Every row gives one point. Two turns around zero, p and q, are shown by what they do to some points. Where does a point land after both, in the order given? Backwards means that the second turn is done in reverse. Each puzzle has new turns, and all numbers are rounded.
In the rows, zero is written as 128.

Turn p:
[ 92 108 103] => [ 88 146 109]
[ 84 124 149] => [ 98  98 104]
[165  93 128] => [166 156 108]
[175 169  78] => [144 166 197]
[162 125 150] => [168 122 127]
[ 90 150 160] => [104  79 124]
Turn q:
[125 114 150] => [140 106 135]
[106 163 121] => [101 129  96]
[121 151  96] => [111 157 106]
[142  39 153] => [207 105 172]
[146 174 120] => [ 80 143 130]
Where do these land?
p, then q: [ 77 175 156] => [195  99 112]
p, then q: [144 148 153] => [145 121 159]
q, then p: [138 112  87] => [139 113 169]
q, then p: [153  77 116] => [179 107 144]

Turn p:
[151 134 168 154 132 107] => [173 152 142 136 126 149]
[102 126 152 158 140  72] => [166 169 153 106 156 107]
[143 183  69 116 115 179] => [ 64 115 112 189  94 112]
[106 115 140  80 151 163] => [ 91 122  89  99 142 158]
[139 140  68 152 117 198] => [ 71  80 144 189 126 127]
[119 121 154 138  89 101] => [149 140 162  99 105 125]
[137  77 144  97 153  76] => [181 117  92  78 148 117]
Turn q:
[149 141 108 147  91 126] => [109 128 100 115  94 112]
[ 85 161  94 101  95 135] => [ 84 128  94  90 158 150]
[163 114 197 111 143 159] => [182 150 139 171 106 170]
[102 169 106 147  99  79] => [104 148 117  63 133  95]
[145  32 172  93 152 138] => [193  66 173 166 119 170]
[110 119 120 171 140 132] => [ 99 131 163 134 120 109]
[143 160  99 125 176 127] => [125 145 110 157 166  90]
Where do these land?
p, then q: [105 110 174 115 117 100] => [155 136  83 137 147 155]
p, then q: [167 115 154 131 114 135] => [125 117 113 152  90 144]
q, then p: [156 133 148 107 137 157] => [125 114 147 172 127 131]
q, then p: [ 61 112 155 213  98 192] => [ 64 185 191  73 111 184]
q, then p: [111 132  94 111  98  99] => [115 108  91  96 137 107]
p, then q: [212 117 121 129 162 115] => [113  96 114 168  77  75]
q, then p: [130 173 104 108 149 100] => [136 145  87 146 148  89]
q, then p: [ 81 131  74 110 148 125] => [121 137 102 101 194 122]

Turn p:
[118 118 142 134 108 134  90  69 183] => [109 165 140 170 164 146 120 166 173]
[134 138 132 177 100 135 143 147  95] => [145 118 115 137 125  97 107 144  76]
[185 138 101  90 152 141 177 145 129] => [169  88 155 123  93 162 121  78 131]
[144 139 120  93 114 142  76 104 157] => [ 98 144 145 139 114 146  95 140 181]
[ 69 103 113 183 137 132 156 158 114] => [143 125  57 122 165 108 150 122  87]
[ 94 137 131 128 108 135  71 123 155] => [ 79 162 104 142 132 127 112 150 153]
[111 124 116 120 102 116 197 146  72] => [160 118 136 107 141  76 129  72  84]
[138 126 162 116  96 101  70 127 191] => [103 192 138 164  93 136 136 166 167]
[156 174 134  97 171 118 152 119 125] => [116 104 176 112 112 172 140 103 112]
[168 120  99 111 189  98 123 113 109] => [153 107 153  65 121 171 137 136 144]
[ 91  90 159 160 130 154 154 155  78] => [135  87  90 129 148  66 161 133 100]
Turn q:
[111 138  53 137 225 183 141 137 137] => [ 69 239  99 124 146 139 139 102  97]
[104 126  94  84 188 172 126  97 132] => [ 68 180 109 149 130 150  89  96 128]
[163 139 164 116 110 106 140 136  92] => [154  83 134 109 155 158 135 129 147]
[141 112 182 166 124  93 113 118 147] => [188 118 151 129 123 126 106 171 118]
[102 121 171 128  96 148 116 170  98] => [130 106 109 110 106 130 147 168 185]
[168  90 107 131  83 121 127 108 129] => [131  84 134 179 144 117 148 132 104]
[ 99 143 106 110 174 171 171 147 173] => [107 209 133 131 130 110 131  86 158]
[166 144 118 115  84 102  81 126 136] => [122  66 130 118 153  90 114 137 104]
[103 114 140 138 108  68 135 141 123] => [144 103 176 110  91 134 143 143 122]
[124 153 143 154  88 117 131 100 114] => [167  92 106 121 103 125 129 116 117]
Where do these land?
p, then q backwards: [116 115 153  53  97  89  83 170 121] => [ 41 147 106 115 122 148 143 176 163]
q, then p: [145 135 135 126 137 146 107  98 144] => [121 130 115  98 125 143 112 156 131]
p, then q: [142  61 154 125 134 127 207  98 175] => [211 171 135 158 189 147 143 111 105]
p, then q: [ 91 141 167 149 133 145 130 128 104] => [118 143 150 115  94 167 153 136 121]
q, then p: [128  71  90 120 158 115 132  86 162] => [ 94 114 120 129 148  99 124 180  69]
q, then p: [108 165  65 139 114 129 174 131 113] => [142 130 178 127 190 115 114  90 119]
q, then p: [ 94 159 159 150 144  94 107 139 120] => [111 133 149 130  80 104 111 105 161]
p, then q: [148 117 162 136  84 110 120 129  86] => [148  87 168  88 131 136 134 148 131]
q, then p: [174 146 131 118  97 139  92 120 140] => [152 134 109  78 129 143 151 148 149]
q, then p: [115 160 148 206 109 142 113 182 125] => [170 148 152 107  69 139 118  61 121]
q, then p backwards: [128 121 117 108 177 103 156 127 111] => [128 170 115 111 146  99 137 102 152]
p, then q: [148 146  55 107 152 199 115 128 135] => [ 81 138 100 194 124  89  91 168 107]

Turn p:
[116 187 129 139 134 145 122 114 118 140 135 110] => [ 90 112 140 162  98 109 121 130 142 134 115 141]
[158 138 135 139  44 145 156 182 120 122  92 121] => [ 67 134  74  84 141 131 111  80 151 114 152  95]
[107 117 119 122 123 121 116  96 120 115 139 161] => [141 159 126 141 118 134 148 147 106 153 136 128]
[114 115 134 146 144  95 120 120 133 120 140 105] => [138 111 128 133 131 152 118 151 103 117 117 150]
[118 136 128  87 129 134 135 130 117 119 147 111] => [118 122 130 145 154 116 158 113 124 135 113 140]
[120 114  98 137 131 131 118 117 134 123 120 124] => [147 124 109 124 110 117 137 143 118 123 126 126]
[139 122 144 106  92 147 136 160 115 120  59 114] => [115 156  86 108 144 105 105  69 138 100 133 126]
[120 119 139 138 138 113 119 115 194 141 144 125] => [140 113 157  83 120 130 114 156 114 148 110 150]
[116 123 144 140 150 149 104 133 120 124 154 122] => [126 120 145 152 146 111 113 156 115 126 124 118]
[129 128 109 142 135  74 125 137 119 142 122 225] => [162 156 160 127  83 184 133 108 106 152 172  87]
[222 133 138 120 138 127 118 139 114 115 116 115] => [157 105 102 140 159 144  93 102 193 143 127 114]
[118 124 130 120 128 134 129 119 115 174 147 111] => [114 135 148 133 127 131 145 140 137 109  88 119]
[113 123 143 137 149 142 154 100 126 122 144 119] => [123 134 145 139 137 121 140 160 137 116 138 159]
[103 112 103 120 157 133 141 130 147 114 132 132] => [154 114 139 120 126 107 155 137 107 120 144 141]
Turn q:
[137 137 150 117 148 133 105 140 145 169 145 110] => [133 145 160 147 126 118  97 115 132  91 130 122]
[115 137  98 119 143 158  91  96 135 113 130 110] => [108  91 133 160 105 133 133 149 130 109  97 141]
[118 133 100 108 146 156 101 145 136 133 168 140] => [108 132 116 132 119 111 125 129 118  77  88 126]
[132 126 149 148 137 111 133 122  79  93 128 140] => [136 144 116 133 135 131 130 121 123 189 101 125]
[150 148 117  82 159 136 142 131 132 159 160 109] => [109 155 128 130 105 127  86 147 151  89 125  97]
[154 114 131 144 147 107 147 135 134 141 103 160] => [125 128 143 102 150 115 141 106 152 146 140  98]
[140 122 134 109 136 164 128 109 154 147 176 117] => [131 113 129 125 124 104  77 152 129  88 116 128]
[ 87 160 123 152 145 146 139 115 125 100 146 117] => [141 114  78 168 130 134 127 128 144 128 107 146]
[ 88 101 128 160 105  74 143 114 101  97 102 135] => [133 138 118 123 170 153 174 139 130 187 137 165]
[146 114 110 148  79 133 128 142 121 160  90 130] => [ 99 114 141 111 127 120 143 107  96 139 183 133]
[164 139 138 126  98 100 131 143 154 130 121 128] => [146 127 144 107 138 156 125 121 106 122 157  98]
[ 99 126 150 132 106 106 141 117  99 104  83 170] => [140 131 120  95 125 151 161 101 141 181 127 163]
[135 108 136 120 116 141 136 156 149 120 112  96] => [155 132 137 132 110 110 144 148 112 117 159 121]
Where do these land?
p, then q: [129 154 135 127 128 142 154 126 164  97 130 132] => [121 149 135  95 157 127 114 128 140 105 111 145]
q, then p: [168 119 151 127 127 102 115  95 128 128  98 121] => [114 146 157 116 161 121 100 137 142 115  93 122]
p, then q: [160 161 148 120  86 157 150 142 137 137 125 122] => [134 119 140 133 140 148 136 147 166  83 126 165]
q, then p: [141 129 114 127 142 111 130 150  78 139 159 179] => [129 137 131 157  81 105 142  98 116 120  97 168]
p, then q: [106 133 127  84 150 123 102 149 121 142 143 137] => [132 131 146 144 130 126 109 121 149 181 146 129]
q, then p backwards: [130 137 147 120 168 156  81 126 102 143 152 112] => [108 162 152 121 150 138  88 117 108 164 109 113]
p, then q: [150 109  89 107  93 145  91 148 127 114 102 109] => [ 74 120 143 143 125 153 149 171 140 130 148 107]
p, then q: [111 110 149 146 158  96 154 132 124 109 121 123] => [138 124 111 114 121 104 118 116 111 142  79 117]
p, then q: [108  94  93 134 157 119 156 119 109 145 129 136] => [158 128  90 113 116 123 121 142 108 153 138  94]
q, then p: [133 126 138 152 139 127 118 146 182 120 115 117] => [144 108 119 125 162 150 117 150 155 121 145 147]
q, then p: [117 141  86 119 120 131 124 127 121 140 151  90] => [106 111 116 143 120 113 129 139  90 117 158 109]
p, then q: [ 87 163 129 140 101 126 162 123 127 126 111 162] => [129 136  83 115 136 156  99 122 118 121 121 176]
p, then q: [124  88 159 163  95 127 125  82 144 123 129 124] => [116 152 112 128  89 135 153  90 115  83 113 112]
